Each point is reached from the start by the listed moves, each made 0, 1 or 2 times, or once backwards (-1), plus a little noise. Say if it took an odd or an even number of moves. Then give how often each move was made.

Moves:
(1): [-21 -15]
(2): [ 18 -23]
Start: [9 3]
Points:
[-15 -50] => odd (2, 1)
[8 2] => even (0, 0)
[ 25 -60] => odd (1, 2)
[ 44 -43] => even (0, 2)

Moves:
(1): [ -3   5  11  -4  -9  -8 -12   1   0]
(2): [ -9  -7  17   8 -17   6 -14   8   6]
(3): [ 16   1  16   7   0   1   5 -14   3]
(4): [ 11  -2  -3 -10   3  -2  11  13  -8]
(5): [-11   6  -1   5  12  -4  19   6  -4]
(6): [-5  5 -5 -7 -8 20  6 -2 -9]
Start: [ 15   4  -5   3   3   1   8  -1 -10]
Points:
[ -4  13 -35  -1  16  -3   8 -10 -11] => odd (0, -1, -1, -1, 0, 0)
[-24  18  15   9  -6  11  29  17 -23] => odd (1, 1, 0, 0, 2, 1)
[  0   5 -24  -9  20  -7  35  30 -25] => odd (0, 0, -1, 1, 1, 0)
[ 15   1  41  32  -6  34  60  11 -18] => odd (-1, 2, 2, 1, 2, 1)
[ 23  34  31  10   0   0  19 -43 -16] => even (2, -1, 2, -1, 1, 1)

Moves:
(1): [13 -5 -3 -3 11 -2  2 -7  6  5  2]
(2): [  9  -1  -4   2   6 -10  13  -4  -9  -3   7]
(3): [-5  1  8 -6 -2  0 -4 -5  1 -3  8]
(4): [-4  2  1 -9 13  9 10 -7 -1  3  0]
(5): [-13 -10 -10  -8 -16 -17   9 -19 -11  10  -5]
(6): [  0   0 -15  -3   0  -1   2  13   8 -12 -11]
(7): [-13  -4  -7  16  12  -6  -3  -6  -7 -10 -13]
(8): [ 9 -2 -3 12 11 14 -9 -8  2 -3 12]
(9): [-8  9  9  2 -6 11  0 -4  4 -8 -3]
Start: [  3  -3  -1   5   2  -3 -10   4  -3  -2 -10]
Points:
[ 13   1 -16 -16  16 -24  -1  46   8 -34 -14] => even (0, 1, 2, 0, -1, 2, 0, -1, -1)
[  1  -4  21   8  -2   4   0 -60 -12  -1  19] => even (1, 1, 1, 0, 1, -1, 0, 1, 2)
[ 26 -31 -39  25  46 -15  -9 -47  -5 -17   4] => odd (2, 1, 1, 0, 1, 1, 1, 2, 0)
[-10  17  18  22  59  32   8 -21 -17 -45  20] => odd (-1, 2, 2, 2, -1, 0, 1, 1, 1)

Moves:
(1): [ 16  -8  -5   5  16  12  -4   3   0  -1   8 -14  -1 -17]
(2): [ 15   9   9  17   1   9 -18  -4  -4  -6   0 -28  15  -5]
(3): [ -5   6  -5 -11 -12  -8   5 -14   9   2  -2   0   8  -7]
(4): [  5   1   5   5  -7  10   4 -17  -5   4   6   2   5   4]
(5): [ -5  -3  -6   3  -6  -2  -1 -13   1  -7  -2   4   8 -15]
(6): [ 0  5 -5 10  2 18  1  2  2  0  2 -3  2 -8]
(7): [-15  -9  -5  -8  -3  -6   1  -4   9   0  16   9  -2   6]
(8): [ 3 -1 14 10 17  7  1  3  6  2  5  4 -7 -1]
(9): [ -3  -8   4  -6 -13  -2 -12  -4  -2   7   1 -10   1  -2]
(10): [ -7   5   2 -14   1  -1   7  -6  -4 -10   0  -2 -10   5]
(11): [  7   1   4   4  -7   0  -4  13  -3  -4   7   1 -11   2]
(12): [ -3  -3   0 -12  -2   6   6  -5   4  -7   2   4   7  -4]
(13): [ -4   4   7   2  -7 -14   4   9  -9   4   1 -12   4   1]
(14): [ 6 -8  0 12 11  8 14 -3 12 -3 -6 -1 -2  8]
Start: [ -5  -9  -4   1  -4  -8   6   6   3   6   5   8 -13  -5]
Points:
[ 21  -7  10 -32 -24  19 -19  -7 -34 -26  60 -10 -41  20] => even (1, 1, -1, 2, -1, -1, 1, -1, 0, 2, 2, 1, -1, -1)
[-49  18 -32 -17 -57 -18  -1  19  18 -11  37   8  34 -22] => even (-1, 1, 1, -1, 0, 2, 2, -1, -1, -1, 1, 2, 1, -1)
[ 13 -13  23  41  30  -6  14  -9  11 -22  41 -54 -27 -55] => even (2, 1, 1, 0, 2, 0, 1, 2, 0, 2, 1, -1, 2, 1)
